Each wall is flat, endless, passes through zero and stands at right angles to its row. A trip goes straight from one point to another. List the walls that it crosses, first one first.
(in the rows, 128 means zero)

Walls:
(1): [157  96]
(2): [131 113]
(3): [127  96]
Trips:
[163 100] to [196 177] -> 3, 2
[156 228] to [109 115] -> 3, 2
[196 138] to [ 85 134] -> 2, 1
[166 159] to [ 96 108] -> 1, 3, 2

Walls:
(1): [ 76 123 155 113 113 135 118 136  72]
(2): [137 196 110 168 192 182 114 177 121]
(3): [ 66 146 141 115 106 123 101 145  86]
Trips:
[ 88 144 115 162 155 144  33  94 148] to [180 126 109 143 125 133 197  89 136] -> 1, 3, 2
[128 110 180 122 195  98 111 163 121] to [102 163 134 189  69 164  98  99  96] -> none
[201 145 121 125 129  62  82 115 171] to [115  67  59  88 148 175 102 148 162] -> 2
[ 92 183 144 138  46 155 119 162 158] to [141 140 103 102 175 119 137 142 101] -> 1, 3
[101 116 161 141  87  86 127 118 138] to [164 144 145 193 178  82 130  74 205] -> 1, 3, 2
[101 134 165 128 126 109 154 123 181] to [103 186  62 205 165 101 133 163 225] -> 2

Walls:
(1): [109 103 167  45 151 146  80 178  88 158  75 124 184 181 157 150 185 126
 109  95]
(2): [126 130 100 138  79 159 155 124 121 170  90  45 110 133 122 135 109 139
 101 114]
(3): [221 133 100 111 193 158 119 125 156  52 135 106 172 164 179 138  87 161
 147 116]
(4): [141 141 102 170 143  77 126 118 177 142 159 155 136 148 187 164  52 159
 108 153]
(5): [161 150  99  73 125  92 141  87  41  81 144 151 161 194 120  91  81 191
 167 146]
Trips:
[117 135 111 162 127 136 154 113 124  73 159 110  90 136 107 121 107 124
 195 132] to [135 167 115  83 103 130 161 198 201 124 190  60 132 129 135 117  88 143
  87 151] -> 4, 2, 5
[103 169 109  86 185  95 142 125 185 175  84 179 127 162 133 102 180 138
 100  80] to [117 123  97  63  92 156 214 156 160 175 101  51 161  60 154 179  56 164
  96 177] -> 2, 3, 1
[ 88 198 208 154 196 168 134 198 134 144 191  67 115 125  91 108 110 117
 103 107] to [119 156 183  84  66  95 115 117 196 158 120 126 120 120 174 174 152 127
 164  67] -> 4
[ 87 149 131 172  73 136 101  84 109 140 129 168 182  90 160 122 130 113
  64 128] to [147  89 105  80 212 246 113 133 141 142  97 102  38 193 120 178 131  98
 111 119] -> 1, 4, 3

Walls:
(1): [148 147  83  63 146 126 128 148 140 114 124 149 150 110  89 163 139 171
  74 123 146 125 162 111  98  98 142 151 151 160 164 117 126 155 126 144
 151 140 125  96 167 116 114 107 126 132 147 111]
(2): [108 143 155 134  95 113 102 153 151 129  72 135 153 126 126 154 142 139
 100 205 107 126  97  92 171  74 166 175 181 115 139 132 102 166 155 141
 193 150 159 158 132 134 122 143 110 124 167 127]
(3): [146 112 185  80 130 151 153 150 168  90 129  65 104 100 146 110 127 169
 174 171 102 121 145 174 129 107 143 129 160  11 132 133 156 178  86 114
 143 112 118 121 118 176 125 140 160 122 138 151]
(4): [140 144  58 103 106  97  78  55 189 158 224  59 169 174  96 132 131 118
 174 146 138 157 213 131 102 129  75 115 108 112  87 149 124 123  83 101
 130  87  96 189 178 152 165 135 137  86 146 134]
(5): [135 140 135  96 102 202 136 109 173  57 151 149 112 160 133 178 190 143
 141 159 159 139 125  88 137 139  86  79 196 169 159 150 126 104  79 133
  97 144 100 198 106 149  98 140 151 186 108  87]
(6): [113 157 203 119 155 138 131 166 101  81 111 111 124 163 173 128  95 116
 131  84 125 167 130 123 149 144 165 110 192 132 162 119 147 115 131  80
 138 118 122 101 171 138 102 119 140  96 124 107]
Trips:
[150  92 113 112 133  66 131 115 115 117 121 144  83 183 181  99 125 192
 124 100  90 104  88 152 126 128 108 119 130 187  66 159  88 109 108 185
 154 147 141 109 181 134 147 127 101 102 133 145] to [161 154 137 109 130  86  94 102 130  97  79 108  65 129 155 139 117 199
 176 107  87 121 161 148 101 135 134 150 170 135 112 123 137 170 174 137
 143 102 132 141 118 121 168 136  89 131 186 106] -> 1, 2, 4, 6, 3
[105 146 109 152  94  86 138 189  96  97  46 152 134 152 149 175  89 127
  96 178  60 174 139 116 132  99  97 112  97 144 123 168 141  99 105 173
 155 101 107 100 114 118 177 142 114 167 148 133] to [111 165 117  83 121  87  86 146 128 181 120 114 127  93 146 177 139 107
  96  63  91 157 180  82 132  71 120  56  58 117  97 106 129 148 133 124
 103  98  52  60  76  89 144 148 172 146 143 115] -> 2, 4
[122 124 119  60 136 138 136 134 188 127 172 121  97 130 158 125 109 101
 132  87  83 141  73  51 141 148 108 124 249  92 134 102  96 158 130  97
 141 172 151  91 154 155 126  74 117 126  78 110] to [142  68 128 200  61 148 165 136 111  82 134 143 123  92 112  90 115 134
  98 165 155  91  94 168 142 157 106 130 124 149 140 162 161 154 126 120
 108 116 176 107 105 155 145 152 166 189  82 173] -> 1, 2, 6
[ 80  77 167 164 118  89 146 118 129 156 141 131 101 144 112  68 210 117
 186 156 150  96 126 140 131 153 135  79  94 155 166 179  88 104  78  72
 147 175 109 158 151 140 112 111 106 183 174  74] to [182 136  94 144  88 160 129  39 155 150  94 178 107 151 137 193 149 123
 177  88 128  96 178  95 138 106 161 133 126 199  83 100 171 161 178 194
 145 148 100 127  83 115 123 127 169 138 159 131] -> 1, 2

Walls:
(1): [124 127 123  91 164  87  76  93 108  94 137 122 127  53 117 168 102 135
 151 151 141 132  67 133 144  99 148  53 160 135 140 151 185 145 168 100
 205 153 132 171 105 128 144 173  74 161  93 159]
(2): [176 143 116 160  87  79 132 170 165 126 146 126  88 106 155 201 126 172
 136 111 133 111 155 117 148  72 157 135 112 109 146 117 121 138 139 119
 102 110 151 146 136  96 133 134 151 144 169 145]
(3): [159 109 113 146 120 152  99 141 186  72 164 101 173 167 129 133  72  97
  95 172 129 107  93 153  99 159 127 169 184 101  83 109 162 187 110 178
  94 183 106 110 120 127 104  75 162  90 145 130]
(4): [167 135 151 122 148 100  97  44 117 139 125  69 133 107 216  82 133 181
  47 107 192 138 147 104 177 111 179  86 142 159 167 158 130  93 143 123
 174 106  84 145  93 105 159 129 124  91 130 120]
(5): [137 184 115 126 143 148 153 100 115 122  80  99 116 113 140 126 131  84
 120 124 101  96 147 102 109 131 150 159  82 179 117 138 157 140 120  61
  85  80 114  44 126 164  73 133 138 101 179 140]
(6): [160 172 163 146 122 125 140 168  73 141 180 162 102 150  77 128 137  93
 101 121 123 163 154 142 151 121 107 137 136 190 126 119 117 165  94 155
 123  96 176 104  42 122 120 102  96 182  87 135]
(7): [160 101 135 159 143 128 185 147 108 169  72 179 154 160 134 162 103 136
  87 167 145 105 136 137 179 115 141  91  92  70 105 165  91 131 124 161
 155 137 110 145 166 104 102 143  52 159 103 216]
(8): [106 132 119  28 125 101 132 147  96 159 141 106 154 154 153 128 184 165
  89 174  90 149 154 141 188 135 102 149  89 101 111  90 113 120 105 149
 148 196 127 167 190  83 134  46 193 158 137 140]
Trips:
[106 150  79 127 111 179  70 124 159 143 148 184 100 188  98 150 138  80
 118 140 201 137 108 111 121 124 101  71 160 134 130 143 100 137 170 149
  97 140 151  68 162 109 118 119 111 109 108 145] to [140 106 149 109 173  82 135  91  98 116  96  78  57 158 110 147 118 124
 157  68 142 166 151 172 126 124 195 103 105 145 103 150 155 197 140  69
 133 140  95 136 148 162 110 152 153 179 116 171] -> 1, 5, 3, 2, 4, 6
[145 131 140 154 144 139 107 139 110  71 150  78 118 108 151 160 137 133
 146 111  99  98 104 124  94  97 139 119 134 110 107 138 165 178  90 116
 135 151 133 128 182  81  95 142 131 137 161 138] to [194 121 121 127  95  91 117 115 106 129 145  85 148 105 141 136  97 153
 106 164  70  79 181  68  93 156 113 121 138 109 154 151 134  47 181 109
 236 168  71 166 148 107 143 122 139 159  77 108] -> 8, 4, 5, 7, 3
